Every row gives one point. To make a cloud, some directions were put in groups of two or more. Within a group, all points are equally far from the middle, so they leave a hole (a ring in 2 directions, a hollow ball in 3). The other directions are filled evenly. Then the cloud was stretched, turned, moved and blurred a little. How many holes are there, and how many directions does each take, smallest first?

Cloud, 14 rows:
[[ -3 -50]
 [-38 -25]
 [ 20  36]
 [ -3 -55]
 [ 33  -2]
 [  1   4]
 [ 12  -9]
 [ 34  12]
 [ 14  20]
 [ 13 -40]
 [ 13 -21]
 [ 20 -49]
 [-36 -18]
 [ -4   2]]
Holes: 0

Cloud (14 x 2):
[[-16 -29]
 [  4  38]
 [ 41   6]
 [ 32  25]
 [ 39  -8]
 [-16  33]
 [ 17  36]
 [-23  26]
 [-32   0]
 [-21  28]
 [-23  26]
 [-25  22]
 [ 35 -19]
 [ 41   4]]
Holes: 1 (2)

Cloud:
[[ 50  -7 -14]
 [ 44 -22 -10]
 [ 51 -19 -26]
 [ 41 -40  -8]
 [  9  25 -30]
 [ 21  40   8]
 [-13 -42  28]
 [-38  -1  29]
 [-20 -25  17]
 [  3  20  -6]
 [ 18 -46 -10]
 [ 30 -35 -15]
 [  9  22 -21]
 [-41   8 -21]
 [  7 -27 -35]
 [-47 -29  15]
 [ 19 -28   2]
 [-22   6 -15]
 [ -1 -36 -14]]
Holes: 0

Cloud:
[[  4  -3  47]
 [  2 -14  -7]
 [ 44 -29  20]
 [-30  23  24]
 [  4 -36  17]
 [-17  18 -15]
 [ 54  -9  34]
 [ 22  34 -27]
 [-36 -11   4]
 [ 20 -17 -26]
 [ -6  -2  -1]
 [ 48   4  37]
 [ 26  31 -28]
 [ -6  16 -21]
 [ 30  42 -13]
 [-15  39  16]
 [-34 -32   4]
 [ 44 -27  22]
 [ 52  -7  30]
 [-11  27  24]
 [-36 -27  12]]
Holes: 0

Cloud (30 x 4):
[[-49   4 -18  19]
 [ -7  43  11  19]
 [-46  25 -24 -32]
 [-18  30 -31  27]
 [  4  45 -12 -29]
 [  1 -21   0  19]
 [ -9  39 -38 -17]
 [-13  51  -6 -28]
 [ -6 -11  28  -7]
 [-40   2  21   9]
 [-33  28 -25  28]
 [ 16   8 -32 -26]
 [ 18  36   5 -24]
 [  4  -3  15 -38]
 [-42  28   7 -36]
 [  6  22 -42  -1]
 [-22  50  14 -10]
 [-24  46 -23 -29]
 [ 16   1  -9  27]
 [-41  33  13 -29]
 [-22 -25  -7  15]
 [-30  29 -25  29]
 [-44  -9 -29 -14]
 [-47   1 -29 -23]
 [ -6  40   7  25]
 [-27  -1   5 -46]
 [-39  13  12 -39]
 [-41  13  26  -2]
 [-38  35  21  -8]
 [-49  13 -34  -6]]
Holes: 2 (2, 2)

Cloud:
[[-17  12  30  10]
 [ 23 -19  30  -1]
 [ -3  -9   3  50]
 [-27 -37  -7  -4]
 [ -3 -46 -30  15]
 [ 41  -6 -42  15]
 [  9 -33   9 -27]
 [ 35 -25 -13  31]
 [ -5  18 -41 -37]
 [ 20  -1 -17 -46]
 [ 48  17 -18   8]
 [ 17 -21   9  41]
 [ 50   9  -4   2]
 [ 14  42   0 -25]
 [  5 -45 -32  20]
 [-11  19  -3  45]
 [-27  22 -32 -26]
 [ -4  14 -54 -25]
 [ 28  14 -54  11]
 [ 43  -8  15  -4]
 [ 30  36  -1 -22]
 [ 45  23  -1 -12]
 [ 49  16  -7   1]
 [-15  31  21   9]
 [ 36  37  -7  -6]
 [ -1  38 -24  33]
 [-41 -20 -14   0]
 [-31  22 -24 -24]
 [  2  11 -58 -21]
 [ 47   8   6 -11]
 [-42   9 -21 -12]
 [-16  20 -57   3]]
Holes: 2 (2, 2)

Cloud:
[[ -4   7 -59  -8   8  26]
 [ 51  12  -6  26  43 -17]
 [ 35 -28 -37 -13 -44  -7]
 [  5   4  14  40 -35 -13]
 [ 20 -17 -43   3 -25  26]
 [-19 -19 -53   6  11  20]
 [-23 -27  -7 -39  12 -12]
 [-10  11 -35 -32   6 -36]
 [ 21 -20 -10  12   2  60]
 [ -1  11  22  29   9 -43]
 [ -6  23  18 -44  -9 -13]
 [ 52   4  24   1  20 -34]
 [ 55   8 -16   0 -30  17]
 [ -9 -17  50 -29  -1 -10]
 [ -7 -23 -16  39   5  48]
 [ 43  -4 -36  21 -13 -23]
 [ -9 -16  25  -2  58   8]
 [ -1  21  21  -8  31 -48]
 [ 27  -4  26 -25  52 -24]
 [  6  18  44  17  27  -2]
 [-16  32   1  53  40 -10]
 [ 33  -3 -23  39   5 -37]
 [-11  50  18 -17 -11  15]
 [-11 -17  18  43  14  -3]
 [ 15  44  11  28  33 -10]
 [-49   4  -6  -2 -33  19]
 [-16  21 -18  -8   9 -51]
 [ 44  18 -20 -27  13  14]
 [ -6 -31  -5  24 -39 -23]
 [ 19  27  39 -21 -16 -32]
 [ 45  -5   1  30   4 -41]
 [ 20  14 -34  34 -26  22]
 [ 18 -20  38 -35   5  12]
 [-45   2   3  -5 -27  -6]
 [  0   3 -49  18 -23  13]
 [-25 -25  -5  36  20  40]
 [ 59   1 -17  14  23   0]
 [ 54   9 -22  17   9   4]
 [ 58  -4  13   7  21 -16]
 [  1 -13  43   4  23 -38]
 [ 22  21 -31 -27 -27 -32]
 [ -6  -5 -58 -20  10 -11]
 [-44   0 -41  13  11   7]
 [-15 -18  35 -11  27  11]
 [-37  29  35  20  18  11]
 [ 22  30 -53  29  16   7]
 [ 36  20  12 -12  48  13]
 [ 43  14   7  16  10 -50]
 [ -7  10 -39 -31 -14   9]
 [-27  -3  42  23  22  38]
 [ 54   7  25   4 -20  28]
 [ 14  57   2  -3 -31  24]]
Holes: 1 (4)

Cloud:
[[-23 -29   0  35   7  -3]
 [ 10   1  36 -11  28 -22]
 [-24  22 -21 -42  13  -5]
 [-23 -45  37  30 -17 -29]
 [ 11 -36  -4  19  43 -47]
 [-14 -21  14 -38  47  16]
 [-14 -48  26   2  24 -38]
 [ 14  -6 -19  42  27   8]
 [ -2   7  -1   8 -35  -3]
 [ 27 -40  15 -41   5  33]
 [ -5 -33 -15  -6  34 -31]
 [-33 -30   0  33  53  21]
 [ 18 -10  10   8   8  39]
 [ -1 -21 -16  -6   0 -32]
 [-19 -34  14 -30   1   4]
 [  7 -47 -17  19  29 -26]
 [ 35  17  13   3  16 -23]
 [-44 -26  36  37  -7 -21]
 [-27  20  25  26  -7  -1]
 [ 38 -37 -17  -6  41   2]
 [ 35 -21 -27 -22 -11 -60]
 [-35   7  16  22  22 -16]
 [ 40 -44   0  48  46 -10]
 [ 37 -16 -12 -20   3 -25]
 [ -3  -8 -26 -24  32  14]
 [ 27  -4 -24   9  25   7]
 [  6 -51  18  -7  24 -33]
 [ 52  -5 -14  15  36  -6]
 [ 35 -40  17  -8  30 -12]
 [ 13 -51 -38  23 -10 -14]
 [ 19   4  37   1  23 -13]
 [ 21 -54  27 -33  27  38]
 [ 21 -16  -1 -24  22   7]
 [-18  18  46   4  40 -13]
 [-30   8 -14 -34  -4  -8]
 [-10  -5  12 -19  26 -34]
 [ -5  -4  -6  41  -3 -35]
 [ 12   9  37  15 -30  -6]
 [ 29   9 -16  27 -41  10]
 [  2  18  -3  22 -16 -49]
 [ 19  10  13  25  28 -11]
 [-12  30 -10 -25  40  -5]
 [ -4   4   9   8  18  25]
 [ -9 -53   9 -31  48  10]
 [-16 -39  37  15  31 -24]
 [-21  28 -21   6  13  -7]
 [-19   0 -10 -27  39 -34]
 [-11   4  -6  23  60 -14]
 [  1 -28  20 -25  35 -29]
 [-23 -27  10   8   2 -24]
 [-10 -12   4  25  30   0]
 [-25  30   1  -1  -2 -47]
 [ 40 -19   9 -39   5  -6]
 [-20  -6  32   8  11 -32]]
Holes: 0

Cloud:
[[  3  -9 -22 -41   5 -28   2  11]
 [ 42  -9  -9 -13 -11 -17  10  -3]
 [  0 -30  -6 -17  -6   8  13  13]
 [  1  26 -29  10  35  12  14 -10]
 [ 29 -24  18  23  23  13  24 -34]
 [ -4  18 -31   8  24  12 -29  14]
 [  6  15 -38  10  39   9   2   8]
 [ -9  32 -32 -14  33 -17  11 -17]
 [-27   6  21 -11  -8  10  19 -19]
 [  6 -16 -12  45   7  -4 -20   3]
 [ 11  35   5   6  19  -9 -23 -34]
 [ 12  16  14 -20  -8   5   3  32]
 [ 41  -8 -32   9  35 -16   6   6]
 [ 11  13  22   4  10  12  38 -22]
 [ 28   2 -17  42   3  -3 -11  15]
 [ 11 -12 -41  38  11  18   9   3]
 [ 23 -35 -16  20  34 -22   8   4]
 [ 25 -11  -1   2 -32 -25   1  14]
 [ 30   9 -10  -2  15  18  15  14]
 [ 24   0  22  17  12  -9  -5  12]
 [  5   3   3  25  22 -35  40 -26]
 [ 20 -30 -24   9  16 -45  24   2]
 [ 19 -11 -21  20  -9  28 -21  -3]
 [ -6   1 -20  59 -13   9   6   5]
 [-30   3   1 -21  -5  15  -2  16]
 [ 19   3  12 -14  24 -35  26   9]
 [ -2 -18  10   6   4  -7  30  30]
 [ 29 -11  -5  -1 -13 -28 -18  19]
 [-19  14  -9 -22  46  -4   9  -1]
 [-13   5 -30 -22  38  -8  33  -6]
 [-11  -7  -7 -10  40 -17  60   0]
 [ 35 -22  -6  -1 -15  28  26   1]
 [ -1   2  23   3  23 -29   7  -7]
 [-10   4 -21 -26  44 -38   6  25]
 [ 10  27 -18 -19  26  24 -23 -19]
 [ 28  -2 -31  -4 -27  25  15  -5]
 [  2 -34 -14  21  18 -32  31  -8]
 [-14  -5 -10  -1  -6 -35  -1 -15]
 [-23  21 -20 -10  17  -3   4 -21]
 [-12  -7 -40  11  38  13  29 -12]
 [ 13   2 -35  20  23  18 -14   4]
 [  8 -25 -31  43  26   3  -4   0]
 [-10   1   3 -34  12 -20  18  13]
 [  7  19 -27  14 -31  10  16 -18]
 [ -6  -2 -29   2 -14  18 -18  -7]
 [ -1 -17  -3  26   5 -38  38  -9]
 [ 22  -7 -10  20 -20  20  -3 -27]
 [ 27   0 -27  20  52  26   1   3]
 [ 39  20  -3   3  28  10   1  -4]
 [  3   0 -37   3  -9  25   8  24]
 [ -4 -36  10  14  -5  11 -11  -3]
 [-16  37 -10  -9   3 -13  26  23]
 [ 11 -16 -24  12  15   7 -36  10]
 [  5  19 -33  15  17   7 -33  20]
 [  1  -3 -23  10  10  59  20  -2]
 [ -4  -8   7   4  13 -39  33 -19]
 [ 14  -6 -37  26 -13  26  13  -1]
 [-28  -5 -28   7  10  12   4  18]
 [ 21  22 -16  22  16 -15   2 -24]
 [-20   3   6 -27  -4   3  -8  29]
 [ 15  37  15 -10 -29 -13  -8 -23]
 [ 10 -11 -51  10  13 -22  11   8]
 [ 19   0  17  -3   8   5  14  21]
 [ 27 -32  -2   2 -18  15  -2  -9]
 [ 20 -22 -36  40  33   4   3   1]
 [-11  -6 -18  22  11   9  -5 -29]
 [ -3 -13   1  -1   2  -6  59  20]
 [ 27 -10  10 -39  -4 -20   9  -4]
 [ -9  -7  -2  54  23  17  11 -28]
 [ 41   1 -20   2 -21 -14   8   4]
 [  4  11 -24  46   1 -34  39  -8]
 [-30 -24 -11   3  17  19  29   5]
 [  3   9  13   5  36 -29  29  18]
 [ -3 -24  -1  -9  13 -29   8  -1]
 [-15  25  -3  -4   5  -7  31 -43]
 [ 30  12  -3   1  19 -10 -31 -39]
 [ 22   9   7 -22 -13  42 -11  16]
 [ 13  23 -37 -17  17   4  16 -13]
 [ 16   2 -36 -20  26   1 -10 -16]
 [ -2 -13  23 -25  -4 -13  -9 -10]
 [  4  11 -24  43 -13  37  17   2]
 [ 23 -12 -18  34 -10  30  -1 -10]
 [ -5  25  -8   7   5 -32 -12 -23]
 [ 19  17 -14  -1  -7  13  51  10]]
Holes: 1 (4)

Cloud (86 x 8):
[[  4  -7   1  35  18  32  12   7]
 [-10 -17  12  -6  -2  28  14 -25]
 [ 24 -12  -1  -6  27  26  35 -17]
 [ 39 -48  10  22  21  15  26  -4]
 [ 21 -14  37  11  30  -5  25   1]
 [-26  -5  -9 -12 -11 -18   8 -13]
 [ 25 -13   0 -14  -7   7 -23 -15]
 [ -7 -16  22  -5 -29 -14  19   6]
 [ 39 -18 -23  31 -10 -16  -6 -16]
 [  1   7 -16  36  -8   1   8  14]
 [  9  18 -38  -9  23  27  12  11]
 [ 27  -3  -8  37  19  -9 -27  28]
 [ 10 -26  20   8 -30  17  19 -17]
 [ -6  -6  21   4 -11   6  18   9]
 [-30 -31  -6  22  20  24  -2  14]
 [ 33 -60   2  14   1 -15   6   0]
 [ -1 -27 -40  29  -9  -9 -27 -15]
 [-21 -12  28 -16  23  -6  -1 -12]
 [-10 -43  21  36   9  26   1  14]
 [  7 -43  23  18 -11   7 -17  -5]
 [  1 -29  16   6 -27   6 -10  15]
 [ 19 -15   0  -7  30  23 -20 -12]
 [ 26  -5  26  24   9  -4  11 -21]
 [  1 -39  14  36 -24 -16  -2 -25]
 [ -2 -19 -25   1 -15  -6 -16  23]
 [ 14 -40  -5  10  -9  -4 -18  13]
 [-10   5  18   2  13  19  20   4]
 [-31   5 -15  42  19 -13   3 -10]
 [ -2 -48  -2   4  34 -10   1 -24]
 [ 14  -3 -25   5  14 -21 -18 -16]
 [ 15 -12  -7   1 -36  -1 -33   6]
 [-44   0  -8 -12  18 -16  18 -11]
 [ 28 -45 -19  13  15  15  34  -8]
 [  8  -4   4  40  -4 -16  10  28]
 [  4 -58  -4  -3 -15 -11  13 -17]
 [ 12  -1  11  20  -4 -15  21 -20]
 [ 18  16   9  24  -1 -10   1  11]
 [ 17 -27   7  50 -20   6  10  -6]
 [  0  10  22  15 -19 -12  -2   2]
 [  1 -19 -30  37  24  19  27  20]
 [  8 -24  -7   3 -33 -14 -20   7]
 [ 21 -16  18  10   4 -29  37 -17]
 [-10 -25   6  13  -2   1 -16   0]
 [ 20 -12   3  12  18   5  13  48]
 [-14 -28 -35 -11  -3  -5   7   5]
 [ 17   2  19   6 -30 -15  23  -3]
 [ 10 -37 -10 -21  38  36  14  -8]
 [ 48 -18  -2  17 -15   4  -7  16]
 [  5   0 -26   6  21  16 -33   3]
 [ 22  14  10  17  11   0  -2  34]
 [-18 -11  18  40   2 -21 -15   7]
 [  8 -28  23  37  -9  -7  12 -26]
 [-34  -8 -23  -6  22  25  -5   8]
 [-16 -35   4  14 -10  26  10  18]
 [  8 -21  -2   1  17  23 -27  12]
 [-32   5 -26  44   6  -1 -19  -8]
 [-16  16  -2   1   7  21  11 -29]
 [-24  -9 -16  -6  22   5 -16  18]
 [ 29 -20 -12  38 -26  19  19 -13]
 [ 39 -25  16  26 -18 -13  24 -15]
 [  9 -57 -20   5   7  13   9 -10]
 [-12  12 -10  10   6 -11  28  -4]
 [  2 -22  -6   2 -15  23 -16 -18]
 [ 11 -19 -27   3  27   8  -3  -4]
 [  3 -44 -15  -2  18  -7   6 -15]
 [-12   2 -16  35 -28   2 -12  -4]
 [  6 -17  14  32   2  -9  20 -22]
 [ 37 -25  -8  10 -10 -26  26 -22]
 [ 13  -7 -24  28  31   7 -27  18]
 [-20 -10 -15  -5 -31  16  20  13]
 [  9  -7   7  35  22 -26  15   6]
 [  5   7  12  33 -28 -17  -7   9]
 [ 22  -9  16   7  20   8  23  17]
 [ 26 -43  20   0  29 -27  10   3]
 [-10   2 -23  -1 -48  17  -7   5]
 [-11  -5 -21  -8 -39  -2  -5  -3]
 [  7 -10 -20  15 -38  26 -38  13]
 [  5 -42 -33  11   7  -7   1 -13]
 [ 21 -47 -13  22  24  29   6  45]
 [ 14  20  17   4  -5  -9  13 -33]
 [ 26  17  19  17 -37 -29   2 -18]
 [ -6   9   0  21  -9  20  -8 -24]
 [ -3  -9 -15  42  35   1  20 -13]
 [ -2 -32  -5  38   8 -19 -39  21]
 [ 23 -19  -3  -9  25  13  13  17]
 [ 19  21 -31   2 -27  14  18  22]]
Holes: 1 (2)
